Each row of a before or after table is a point. The points were changed in one or more steps. Then noise was added and the rows were shuffled. The steps act on how far a point lies along the listed directions, d1 being the first. Name the steps. A step turns or swaps two directions, mirrors them in a line or flattens them onto one, adds a multiple of one to another, or multiplies one. Angles are multiples of 10 degrees, from the lower direction toward the higher: turns from -170 to 170, lines from 10 to 170 but not 90. Use the fewest steps. Two steps may share a direction if one is a turn and the other turns, adds or multiplies; they go together, in the order done. Otherwise the lowest direction goes first.

Directions:
(1): [-21 -41]
(2): [-41  21]
Before, 12 rows:
[[-20  43]
 [-16 -40]
 [-39 -14]
 [-10  31]
 [-16  27]
 [ -6 -11]
 [  7  35]
 [ -9  38]
 [ 28  31]
 [ 21   4]
 [ 30  22]
 [  8  42]]
After (12 x 2):
[[  3 -56]
 [ 36  45]
 [ 41  23]
 [ 46  33]
 [  9  56]
 [ -3  28]
 [-33 -61]
 [ 55  23]
 [ 36  10]
 [ 42  52]
 [ -8 -19]
 [ 21  62]]
Steps: multiply d1 by 1.6; multiply d2 by -1

Directions:
(1): [  0  50 -25]
(2): [ 35 -19 -39]
(3): [44 15 31]
Before:
[[-18  10 -15]
 [  8 -18  12]
 [-37  38 -10]
 [ 23  17  22]
 [-29 -15  15]
 [ 61   9 -15]
 [ 32  53   9]
 [ 25  11  22]
 [ 21   8  -7]
 [ 47 -18 -19]
 [ 38   1 -23]
 [  3  56  14]]
After, 12 rows:
[[-19  30 -14]
 [ 18  14  -1]
 [-14  11  49]
 [-61 -18  39]
 [ 59 -10 -80]
 [-42  22 -37]
 [ 37 -18 -77]
 [ 36   0 -91]
 [-10  30 -13]
 [-14 -24  13]
 [-75  19   5]
 [  7  -2 -36]]
Steps: turn d1 and d3 by -100 degrees; multiply d2 by 2

Directions:
(1): [38 50 14  7]
(2): [ 34 -38  38   8]
(3): [ 38 -15 -50   6]
(4): [ 12  -1   2 -63]
Before (9 x 4):
[[ -9   0 -25   4]
 [ 44  -1  18  49]
 [-35 -18 -13  29]
 [-42  27  45   2]
 [-23  38  28  13]
 [ -8  24 -21  -3]
 [  9  -6 -29  52]
 [-20 -23  -5  52]
 [ 15  15   9 -36]]
After (9 x 4):
[[ 14  18  -7 -25]
 [-67 -16 -44  16]
 [-73 -43 -35 -12]
 [-13 -12 -20 -15]
 [ -2  75  33 -26]
 [ 53  15  36  -5]
 [ -5  15 -54  21]
 [-33  31  43 -30]
 [ 42  77  -7  66]]
Steps: multiply d1 by 2.5; add 0.3 times d3 to d2; turn d2 and d4 by -70 degrees

Directions:
(1): [ 30  26  18  13 -27 -59]
(2): [ 16 -43 -48  40  -2 -15]
(3): [-25   2  14  19  63 -32]
(4): [ 12 -11 -30 -63  16 -29]
(5): [-24 -56  40 -11 -22 -17]
Before, 13 rows:
[[-23  29  31  20  36 -19]
 [-21 -38 -12 -40 -11   3]
 [  5 -36 -13 -39  -2  -3]
 [-19  21  13 -10  17 -14]
 [-41 -84  27 -35  -9   1]
 [-28  19  39  38  36  18]
 [ 18  -6 -20 -19  31 -42]
 [-53 -61  36 -22  31   0]
 [ -2 -10  10  34   9  -6]
 [-17 -15   1  21  26 -19]
 [-61  -1  54 -11  54  56]
 [ -5 -10   2 -20  10  -8]
 [-34  24  14  25  79  12]]
After (13 x 6):
[[  0 -18  20  16 -34  21]
 [-25   6  33 -93  21  11]
 [ 12 -20 -13 -12  17 -23]
 [  9  -3  10  -5 -25   9]
 [ -9 -41  43 -53 -44 -16]
 [  5 -21 -28 -25  -7 -12]
 [  1   7  -4 -60  33 -19]
 [-20 -17  22   9 -42  15]
 [ 34  -6 -21  -1 -40  16]
 [  8  11 -41 -87  26  28]
 [  1  20  -1 -31 -20 -10]
 [  9  13 -15 -52   0 -25]
 [-17 -49  60  -6 -49 -27]]
Steps: turn d1 and d2 by 20 degrees; add 0.7 times d5 to d1; turn d3 and d4 by 120 degrees

Directions:
(1): [-59  53 -41   1   3  -1 -13  13]
(2): [-15  -4  22  10 -45 -66   9  32]
(3): [ 10 -28 -23  54  11  -4 -57  24]
(4): [-11  21  65 -19  19  17 -40  31]
Before (12 x 8):
[[ 17 -17   3  14   9   1 -20   9]
 [-30  37 -16  -3  -3  -2   5   5]
 [ 11  -6  18 -16   1   1   4  -7]
 [ -8  19 -13   0   3   5  -5  -5]
 [-23  11 -34   9   2  -2  -4   2]
 [-16  12  -6 -12   0   0   7 -19]
 [-15  10 -12 -13 -17  -9  25  -2]
 [  1   6  21  -9   2   0   1   7]
 [  8   1  16  -8   0  -3  10   4]
 [ 22 -25  13   1  -2   1  -4   4]
 [  8  -2  16   5  -9   1  -4   8]
 [ -1 -10   0  13 -15 -22  -5  17]]
After (12 x 8):
[[ 34 -34  42  -7  -4 -10  -3  -3]
 [  7  -8  20   7   0 -10  -9  15]
 [-97  93 -50   3  -4 -11 -16  32]
 [-45  36   5 -18 -23 -23  11  23]
 [ 26 -21  18  15  -9   2  -3  -1]
 [-39  46 -30  -2   4   4 -12   4]
 [  7 -12 -10   7 -11 -10   7   4]
 [ 22 -18  31  -1  -2 -10   2  13]
 [-73  62 -66  -4   6   6  -3   3]
 [ 48 -40 -10  11  15  19   0 -18]
 [ 67 -64  35   0   0   6  12 -13]
 [-42  34  -1 -10  -5 -12  -8   1]]
Steps: multiply d1 by 3; add -1 times d3 to d2; turn d3 and d4 by -60 degrees

Directions:
(1): [ 54  15   9 -50 -39  20  -8  25 -31]
(2): [ -4   4  53   5  25 -29 -14  69  11]
(3): [-16 -49 -25 -16   2  31 -65  19  15]
Before:
[[ 17  10   2 -11 -10   1  23  -1   5]
 [ 23   1 -25 -17 -44  24  -9 -17 -27]
 [-11 -17 -10   5  20 -11 -25   8  -3]
 [ 15  69  30  13   3 -25  72 -32 -17]
 [ -3 -20  77  -7  -2 -23 -35  91  17]
 [ 37  28  12  10 -34 -19  25  -6 -31]
 [  6   0  -8 -22  -8  27 -10 -27   4]
 [ 13  -7 -12 -12 -16  40 -15  20 -23]]
After (8 x 9):
[[ 55 -13  20 -68 -75  34 -30  33 -28]
 [-24 -11 -38  28  -7   8  -2 -43  -2]
 [  8   8  -4   3  -5   0  32 -15   8]
 [  4 -16  -3 -12  10  -5 -35  22  -8]
 [-19  -7  -7   1  16  17 -11 -27  19]
 [ 14  83  42  21   3 -40  95 -38 -20]
 [ 19  26  -2  34 -26 -23  40 -40 -24]
 [ -9 -21 -34  10  -5  39 -16 -15 -13]]
Steps: turn d1 and d2 by -80 degrees; multiply d3 by 1.3

Directions:
(1): [ 40  42 -33  20   3  -6  24 -53 -13 -47 -29]
(2): [ -5  23  12  16  14 -64 -68   9 -38 -11   2]
Before, 10 rows:
[[ -4  -3  -1  14  -4  -6   3  -6   4  -4   2]
 [  2  -7  -5  -3   3  10   8  -2  -4   1   2]
 [  4 -12  -7  -4  -6  20  25  -3   8   8  -2]
 [  3   9   2   3   7 -13 -11   7  -3   3   3]
 [-14   6   3   5   4 -43 -33  16 -15  -3   0]
 [-10 -11  13   5   8 -33 -39  19 -18  10   7]
 [-18  -7  15  -8   9 -30 -44  23 -16  10  13]
 [ 13   3  -7   4   3  14  28 -17   2 -13 -13]
 [  5   0  -6   4  -7  16  32 -13  13  -3  -6]
 [  4   0   0  -4  -4  14  17  -7   6  -3  -3]]
After (10 x 11):
[[  6 -26 -14 -13 -13  53  60  -9  27  13  -3]
 [  1  16   5   8  11 -31 -29  10 -13  -1   4]
 [  3 -17  -9  -7 -15  49  65 -12  33   7  -4]
 [  4  -9  -4  -9 -10  35  38  -9  18   4  -3]
 [-14  28  12  19  17 -95 -85  18 -48 -15   0]
 [ -5  -4   0  14  -3  -8   2  -5   3  -2   3]
 [-12  21  16   8  21 -79 -90  19 -47  -9   8]
 [  1 -11  -7  -6   2  21  18  -3   3   2   2]
 [  7 -14  -6  -6  -5  40  48 -11  18  -2  -9]
 [ -6  14  17  21  18 -80 -85  17 -47  -6   2]]
Steps: multiply d1 by 0.4; multiply d2 by 2.5

Directions:
(1): [ -1  43  50 -31  31 -23 -15  26  27  33 -45  31]
(2): [ -4 -15 -27 -47  38 -21 -21 -12  22 -68 -30 -27]
Before:
[[-11 -27 -23  56 -68  16   9  -9 -31  -7  45  -2]
 [ -1 -44 -59  50 -47  39  28 -27 -19 -18  57 -16]
 [  3  -5 -14  37 -22  22   8   4 -19  -3  19  -6]
 [ -6  36  45  38 -36  27  18  32  -7  79  -3  48]
 [ -5  29  25 -37  25 -46 -10  17  29  -1 -35  10]
 [ -5  29  36  41 -53  26  23  29 -30  91  29  25]
 [-14  -8 -27  19  -9  -6   1 -13 -23 -32   5 -24]
 [ 13  35  37 -15  10 -15  -3  13  18  17 -32  30]
 [ -3 -67 -62  32 -45  -4  25 -33 -31 -27  49 -36]
 [  0 -15   3  43 -45  21   8  18 -12  55  48  17]
 [-10  22  44  -5   8 -27  -5   9  -5  44 -18  13]
 [  0  19  53  64 -55  42  40  22 -29  63  56  46]]
After:
[[ -2 -64 -57  41 -51   1  29 -33 -34 -11  53 -28]
 [ -6  38  42  32 -44  20  18  33 -26  95  19  25]
 [-10 -21 -15  58 -67  16   8  -5 -31   5  46   6]
 [-13  -6 -27  23 -14  -5   2 -13 -25 -28   8 -22]
 [  2  -2 -12  38 -21  20  10   6 -20   2  19  -3]
 [ -1 -39 -47  59 -50  42  33 -25 -20  -2  60 -10]
 [ -6  26  21 -41  28 -46 -14  13  29 -12 -35   4]
 [ -8  22  44 -11  15 -31  -5   9  -1  38 -22  14]
 [  4  29  63  56 -49  35  37  28 -22  72  44  54]
 [  1  -7   9  41 -43  19   8  20 -11  61  43  22]
 [ 14  33  34 -20  15 -18  -6  11  21  10 -36  28]
 [ -9  41  49  29 -28  24  14  35   1  81 -12  50]]
Steps: turn d1 and d2 by 10 degrees
